Each point is reached from the start by the listed moves, each made 0, 1 or 2 times, or once backwards (-1), plus a little noise. Say if it took an odd or an even number of moves. Then give how often each move was made.

Moves:
(1): [22 -1 -2  5  5]
(2): [  0  23 -10  -8  -3]
Start: [ -3  12  -3 -13   0]
Points:
[ 40  33 -17 -11   9] => odd (2, 1)
[-25  14  -1 -16  -5] => odd (-1, 0)
[-25  60 -21 -33 -11] => odd (-1, 2)

Moves:
(1): [ 16  -6   4   2  -8   0  -1  -6  -7 -11   6   1]
(2): [ 6 14 -1  3  1 -6  1  0 -1  6  0  0]
(3): [-4 -3 11  9 -5 -5  3  4  5  6 -1 -3]
(4): [-8 -2  0 15  6 -3  2 -8  1  0  1  0]
(5): [ 6 -4  6  1 14  0 -2  5  0 -4  7 -2]
(6): [ 2  2 -2  1 -1  9  4  1  3  3  3  0]
(7): [ 8 -3  3 -4  6 -3 17 -3  3 -4 -5 -4]
(8): [  3  -3 -12   0  -3  -5   7  15  -1  -5   0  -3]
(9): [  3  -2 -12   1   3  -4  -2  -1  18   7  -4  -5]
Start: [-7  5 -1  1 -1  4 -3 -5  7  3 -1  7]
Points:
[ 27   6  15   1  -1  -4  58  43   7  -2   5 -12] => even (0, 1, 2, -1, 1, 2, 2, 2, -1)
[ 17  19 -45 -24  27 -10  12  19  46  14 -14  -9] => odd (-1, 1, -1, -1, 1, 0, 1, 1, 2)
[ 60 -22 -32  -5   2  -4   3  29  28 -19  20 -10] => even (2, 0, 0, -1, 2, 1, 0, 2, 2)

Moves:
(1): [ 5 -1  0  0  3 -4 -4  3  1  1 -3  4 -4  7 -1  2  7  5  6  4 -6 -5 -2  0
 -1]
(2): [ 1  8  0  3  0 -2 -1  1 -3  7 -1 -4  2  6 -3 -2  0 -1 -1  0  1 -3 -3  0
 -2]
(3): [ 5 -3  0 -1 -1  2 -2 -4 -1 -4  2  0  5 -2  0  0  8 -1 -2 -5  3  0 -2 -2
 -2]
(4): [ 0 -4 -2  6 -3  0  2  4 -1 -1 -4  3  2 -2 -1  3  0  1  1 -4  1  1  0 -1
 -2]
(5): [-4  4 -1  2  7  9 -1  2  5 -6 -1  4  1  3 -1  5 -4  3 -5 -1  1 -5  0 -8
  1]
(6): [ 4  0 -4  3 -3  9 -1 -7  9 -1  1  2 -7 -6  6 -3  0 -2 -8 -2  3  6 -4  4
 -1]
(7): [ 3  6  0 -2  0  1  4  1 -2 -5  1  3  0  4 -4  1 -4 -6  0  1  6 -3  3  3
 -1]
(8): [  1  10   3  -5  -5   3 -12   6  -2   1  -3   2   0   5   3  -1   2  -5
  -2  -3   2  -9  -3   3   2]
(9): [-2 -4  4  3  7 -7 -1  5 12 -1  1 -2  1 -3 -5  7 -2  0 -1 -5  7  2  2 -4
  4]
(10): [ 4  0  7 -3  2  1  8  4 -2  5 -7 -2  0 -1  4 -6  9 -1 -1  9  0 -1 -1  1
 -1]
(11): [ 1  5  1 -2  0  0  0  4 -1  7  7 -4 -1  3 -1  2  1 -3 -1  0 -3 -6  6 -1
  2]
(12): [  0  -5   0   0  -7  -4   2  -4   3   4   3   3   3 -11  -3  -6   2   1
   5   2   2  -3  -4  -5  -6]
(13): [ -2  -1 -11  -1   3   0   5   0   5  -3   3   3  10  -4   0  -2   4  -2
   1  -5   2  -4  -4   6   0]
(14): [-5  5 -2  1  2 -5  1 -2 -4  3  2  5  2  1  5  4  2 -1 -1  1  4  3  1  3
 -5]
(15): [ 9  5  2 -3  4  8 -6 -6 -4 -1 -4 -5 -6 -9  9 -7 -3 -4 -3 -7  6 -6  0  2
  1]
(16): [ 0  2  1  0 -1  5 -2 -3  6 -8 -5 -4  0 -7 -2 11 -7  0 -4 -1 -2 -2 -4 -2
 -2]
(17): [  4   6 -11  -4  -1  -4   6   7  -1   1   2   1  -1  -2  -2  -3   6  -5
   1  -4   2   6  -7   2  -6]
(18): [ 7  1  8 -2 -3 -3  8 -1  1 -4  3  0  4 -6  3 -2  3  9  5 -3 -3  2 -4  0
 -2]
(19): [-6  2  3  2  2  8 -1 -2  2  0 -2  1 -4  2 -1  2  1 -7  4 -4  2 -4 -7  1
  2]
(20): [ 1  4  2  2  0 -3 -2 -1  2 -4  2 -2  1 -3  3 -6  1 -4  5  5  1  3  0  2
 -2]
(21): [ 2  3 -9 -4 -3  6 -2 -2 -3  3  2 -3  0 -5  0  3  0  2  5  2 13  1 -2  2
 -2]
(22): [ 4 -1  1 -4  4  1 -4  0  5  8  0  0  5  1  1 -3 -3 -1  6 -2 -4  3  0  2
 -4]
(23): [-2  8  0 -4 -2 -1 -1 -2  3 -1 -5  3 -2 -3 -3 -2  6  1  1 -5  2  1  4  2
 -3]
(24): [-4  0  1  5  8  0 -4  7  2 -1  2  3  5 -4 -9  2  0  5 -1 -1 -2  1 -3  7
 -3]
Start: [-4 -5  4  0  3  9  4  8 -6  4  2 -1  5  3  6 -6 -7  0  1 -5 -2  7  0  6
 -5]
Points:
[ 16  33  25  -9  25  36  -5  -9 -26  17 -21  -3  43 -20  15 -18  -6  -2
 -14 -13  16 -22   6   1 -45] => odd (-1, 2, 2, 1, 2, -1, 1, 0, -1, 2, 0, 1, 0, 2, 2, 1, -1, 0, -1, 0, 0, 2, 1, 1)
[ 45  49 -33 -11  11  39 -28   9  23 -12 -12  10   4 -44  34  -4  28 -20
 -26 -36  47 -18 -47   8 -42] => odd (2, 1, 2, 1, 2, 2, 0, 2, 1, 1, 0, 1, 1, 2, 2, 2, 2, 0, -1, 1, 1, 0, 0, 0)
[ 15 -13 -54  -5  18  35   8   5  26  11  24   4   8 -57 -14  26  -7 -25
   6 -32  39  -4 -33  10 -35] => odd (1, -1, 1, 1, 0, 1, 1, -1, 1, 0, 2, 2, 1, 1, 1, 2, 2, -1, 1, -1, 2, 1, -1, 1)
[-28  -6 -23  11   9  35 -39   4  16  12  29  10  60  -4 -19 -32   2 -11
  27 -21   5  -7 -21  22 -20] => odd (-1, 1, 2, 0, 1, 0, -1, 1, -1, -1, 0, 1, 2, -1, -1, -1, -1, -1, 1, 2, 1, 2, 0, 2)
[ -9  25  36   3 -14  16  10  15  -6 -24   4 -16 -17 -11  11   4 -26 -39
  -1   0  -9   2 -19  10  -3] => odd (-1, -1, -1, 0, -1, 0, 1, 1, 0, 0, 1, 0, -1, 0, 0, 2, 1, 1, 2, 2, -1, -1, -1, 0)
